Rows are points. Examples show where two turns around zero, p and q, send a point. Where does a point land after both, in the order given? Backwards means that the second turn is done in reverse. Each puzzle has new turns, and all numbers are rounded.

Turn p:
[-5.1  2.3  2.5] => [-5.9  0.8  1.6]
[5.1 2.2 0.0] => [4.2 3.7 0.4]
[5.4 1.1 2.7] => [4.4 2.9 3.2]
[-4.8 -4.2 -1.1] => [-3.1 -5.5 -1.2]
[-0.6 -1.4 -4.1] => [ 0.5 -1.8 -4.0]
Turn q:
[ 0.6  3.0 -5.3] => [ 0.3  2.4 -5.6]
[-0.9 -0.9 -1.5] => [-0.5 -1.3 -1.4]
[-1.8  2.5  5.1] => [-2.7  2.6  4.6]
[-2.1  0.9 -3.3] => [-2.0  0.0 -3.5]
[ 4.1 -5.6  5.1] => [ 4.9 -3.8  6.0]
Where do these land?
q, then p: [-1.5  6.1 -2.9] => [-3.5  3.8 -4.6]
p, then q: [ 3.6 -2.1  0.4] => [3.9 0.3 1.4]
q, then p backwards: [-1.1  3.2  1.4] => [-0.8  3.3  1.4]
q, then p: [-1.0 -7.2  1.0] => [ 2.4 -6.4  2.8]

Turn p:
[-1.9 -0.4 -2.1  0.8  5.3 -1.3] => [-0.9 -1.2 -2.5  2.7  4.4 -1.9]
[ 0.9 -7.0 -6.1  1.4  2.8  0.8] => [ 0.4 -7.8 -5.2  2.9 -0.4 -0.3]
[-2.3  1.4  4.9 -2.3 -1.7  2.0] => [-1.5  2.0  4.1 -3.1  1.2  3.1]
[ 0.9 -0.3  6.8 -0.6 -3.7 -0.2] => [ 0.7  0.8  7.0 -2.6 -1.7  1.0]
[-2.9  2.2  1.7 -0.6 -4.8  2.1] => [-3.4  3.0  1.8 -2.3 -2.4  3.0]
[ 2.0  6.5  1.9 -1.9 -2.6  1.4] => [ 2.1  6.8  0.8 -2.6 -1.2  1.6]
[ 3.2 -4.9 -5.9  1.1  6.5  0.3] => [ 3.7 -6.3 -6.0  4.0  2.4 -1.4]
[-1.1  3.8  2.9 -3.7 -5.0 -3.8] => [-1.8  4.6  2.9 -5.9 -1.8 -2.6]
[ 1.1 -1.4 -3.9  5.9  3.1 -1.2] => [ 0.5 -1.9 -2.7  6.8 -0.5 -2.4]
Turn q:
[ 0.8 -1.9  0.7  1.7  3.2  1.1] => [ 0.9 -1.0  1.7  1.5  3.5  0.2]
[ 0.8 -1.6 -0.4 -4.8  2.1  0.9] => [-0.2 -3.0  0.0 -4.3  1.9 -0.3]
[-7.2 -2.9 -1.2 -1.7  1.0  5.7] => [-6.0 -3.0 -0.3 -0.5  2.2  6.9]
[ 0.3  4.0 -2.2  1.0  2.1 -2.3] => [-0.4  4.5 -1.6 -0.5  1.6 -2.4]
[ 1.9  4.8 13.1  1.2 -8.5 -0.8] => [  2.8   2.8  10.2   0.8 -12.3  -0.4]
[ 0.7 -2.3 -4.2  0.6  2.4 -2.6] => [ 0.0 -1.3 -3.8  1.2  3.4 -2.7]
[-0.2 -0.8 -2.0  0.8 -1.3 -3.2] => [-0.5 -0.3 -2.8  1.7 -1.0 -2.3]
[ 3.0  0.6 -3.8  1.2 -1.0  1.1] => [ 3.5  1.1 -3.6  0.2  0.7  1.0]
Where do these land?
p, then q: [ 1.0  5.4  4.9  2.1 -4.9 -0.8] => [ 0.4  5.1  4.3 -2.0 -5.9  0.1]
p, then q: [-2.1  7.2  2.9  4.0  2.1 -1.4] => [-1.5  8.3  3.5  1.3  0.7 -1.4]
p, then q: [ 4.7 -2.3 -4.9 -0.5 -0.6  4.4] => [ 5.3 -2.5 -5.2  0.4  0.0  3.3]
q, then p: [-4.7 -1.1  0.0 -6.4  0.7 -4.2] => [-6.6 -2.9 -0.5 -4.6  1.7 -2.4]
q, then p: [-3.9 -4.0 -4.2 -0.7  0.7  4.1] => [-2.1 -4.1 -3.8  2.3  2.2  4.5]
q, then p: [ 3.2 -2.6  4.4 -2.1  1.4 -1.6] => [ 2.1 -3.1  4.4 -2.0  0.3 -2.7]
q, then p backwards: [ 1.8 -2.7 -2.9  3.5  0.5 -0.4] => [ 1.6 -0.2 -2.2  1.9  4.5  0.7]

Turn p:
[ 7.2 -0.4 -3.5  2.7  2.4  0.4 -4.1 -1.6  2.5] => [ 3.8 -0.5 -5.6  4.8 -2.7 -1.1 -3.5 -2.1  2.8]
[ 3.9  0.9 -1.0 -1.3 -2.5 -5.3 -2.6 -2.7  3.1] => [ 1.1 -0.5 -0.7 -0.8 -5.5 -4.3 -1.3 -0.1  4.9]
[ 6.7  1.6 11.3 -2.7  0.8  0.0 -1.3 -2.5 -0.4] => [10.3  0.5  7.4 -1.1  1.7 -1.2 -2.4 -0.6  4.3]
[-4.4  2.5 -4.6 -0.8 -3.1  1.4 -1.8 -1.5 -1.1] => [-5.0  3.0 -1.3 -2.3 -2.4 -0.5 -1.9 -1.2 -3.6]
[-4.4  1.3 -3.0 -2.4 -0.3  2.6 10.9  1.7 -4.2] => [-2.0  1.8 -1.7 -5.6  3.4  2.6  9.3 -0.5 -6.0]
[-1.4 -0.9  0.7  1.4  2.5 -2.5  1.9 -2.2  0.4] => [-1.2 -1.2  0.4  0.9  2.6 -2.8  2.1 -1.3  1.4]
[ 0.7  0.8 -2.6  2.1  3.0  1.6 -3.5  1.6 -9.6] => [ 2.4 -0.3 -3.5  1.3  3.2 -2.6 -4.1  2.7 -8.3]
[-0.7 -1.6 -0.7 -0.2 -3.8 -0.5  1.9  3.7 -0.7] => [-1.0 -1.5  0.7 -0.8 -2.7  2.2  2.6  3.0 -1.9]
[ 0.9  1.1 -3.2 -1.8 -0.4 -2.2 -3.5  3.7  3.4] => [-1.7  0.7 -3.4 -0.3 -3.0  0.9 -2.4  3.9  3.5]
[-0.5  0.3  2.0  1.5 -4.3  1.3 -2.8 -1.0  0.1] => [-0.3  0.8  3.8  1.3 -3.3  0.4 -2.3 -0.7 -1.3]
[-3.4 -7.9 -2.7 -1.6  2.9  1.5 -3.2  2.7  3.1] => [-5.1 -6.6 -2.7  0.7  1.9  5.0 -3.4  0.1  1.9]
[-4.6  2.3  7.1  3.1  2.8  1.8  8.0 -2.0  3.3] => [-1.2  3.9  6.5  1.9  6.6  1.3  7.2 -3.5  2.3]
Turn q:
[ 2.1 -2.6  3.5  6.2  3.7 -0.3  4.2 -2.1  3.5] => [ 3.7 -0.8  4.1  2.6  1.9 -0.6  3.2 -3.3  6.9]
[ 4.0 -1.9  3.1  1.3 -1.8  0.7 -1.7  5.0 -0.3] => [ 3.0 -0.5  3.7  1.7 -2.5  2.1  1.1  4.9 -0.8]
[ 3.5  2.8  2.8  0.5  3.3 -5.6 -3.1  4.7 -1.4] => [ 2.2  2.5  4.2 -1.1  3.9 -3.1  0.2  6.9 -1.2]
[-6.6 -0.1 -2.8  0.0 -2.2 -4.3 -3.9  3.2 -3.0] => [-7.5  0.8 -2.7  3.0  0.6 -2.5 -1.5  4.8 -2.1]
[-4.9  5.2  0.1 -4.5 -3.5  5.1  4.1 -2.9  1.0] => [-4.3  4.4 -1.7 -4.3 -3.9  3.1 -1.6 -6.9 -1.4]
[-0.2 -3.6 -0.5 -3.3 -5.6 -4.8 -5.1 -1.5  0.4] => [-1.3 -4.0 -1.6  0.7 -5.1 -5.9 -3.3  3.2 -2.4]
[ 4.5  3.0 -3.6  1.1  3.5  0.1  3.8 -0.3  3.8] => [ 5.8  3.2 -3.1 -2.5  2.7  0.4  1.7 -1.2  3.6]
[-4.1  0.5 -2.7 -0.9  4.4  5.5 -4.7  1.9 -1.4] => [-3.3 -1.5 -1.8  0.2  4.7  6.4 -4.6  1.1 -1.1]
[-0.6 -2.8 -3.0 -5.2 -1.6 -0.3  5.8 -5.2  0.5] => [-1.1 -3.2 -4.7 -4.6 -3.1 -2.1  3.3 -5.3  0.5]
[ 2.4 -0.4  3.0  4.8 -0.2  3.9  0.6 -2.9 -3.3] => [ 2.8 -0.8  3.7  4.3  0.9  2.1  1.5 -4.3 -2.3]
Where do these land?
q, then p: [ 1.7 -1.2  1.6 -3.1 -3.1 -0.1  1.9 13.3 -1.6] => [ 0.9  3.7  2.1 -2.7 -0.8  9.6  5.0  7.0 -4.1]
p, then q backwards: [-0.5 -2.0  2.6 -1.9  1.4 -2.9 -2.7 -2.9  1.3] => [-1.2 -1.9  2.4 -0.5  2.7 -1.8 -1.5 -2.8  3.3]
p, then q: [ 0.7  7.3  2.6  3.9  2.2 -0.1  0.9 -4.2 -1.5] => [ 2.8  5.7  2.5 -0.8  4.5 -5.6  0.2 -1.2 -0.7]
q, then p: [ 1.6 -0.4 -8.6  0.8  1.4 -5.4  0.6 -5.0  2.7] => [-2.0 -2.3 -9.1  0.6 -2.6 -5.1  1.4  0.0  3.9]
q, then p: [-2.7 -2.4  0.8  0.3  2.3 -0.7  1.9 -2.0 -3.1] => [-2.4 -2.5  1.1 -0.2  3.6 -0.9  2.1 -2.3  0.3]
p, then q: [ 3.3  2.1  1.1 -0.2 -1.3  1.3  1.3 -3.4 -3.1] => [ 3.5  0.2  0.8 -1.4 -0.1 -3.3  1.4 -1.2 -3.7]
p, then q backwards: [ -8.8  -2.7   1.1   4.2 -10.4   1.8  -0.7  -1.0   0.2] => [-6.4 -1.1  9.4 -1.8 -6.0  2.6 -0.3  1.1 -6.2]
q, then p: [-0.5  4.9 -2.4 -2.6  1.6  1.2  0.4 -3.6  0.7] => [ 0.3  1.7 -3.1 -3.6  0.7 -3.1 -3.7 -2.3  0.3]
p, then q: [ 2.6 -2.8  2.0 -0.2  3.6  2.0  0.9  1.7  4.1] => [ 4.1 -1.6 -0.5  0.7  0.4  3.6 -1.2 -1.7  4.3]
p, then q backwards: [ 2.6 -2.6 -0.6 -1.2  2.3  2.7 -4.5  7.1  0.3] => [ 1.1 -1.9 -3.9  0.2  1.2  4.4 -5.9  4.2  2.1]
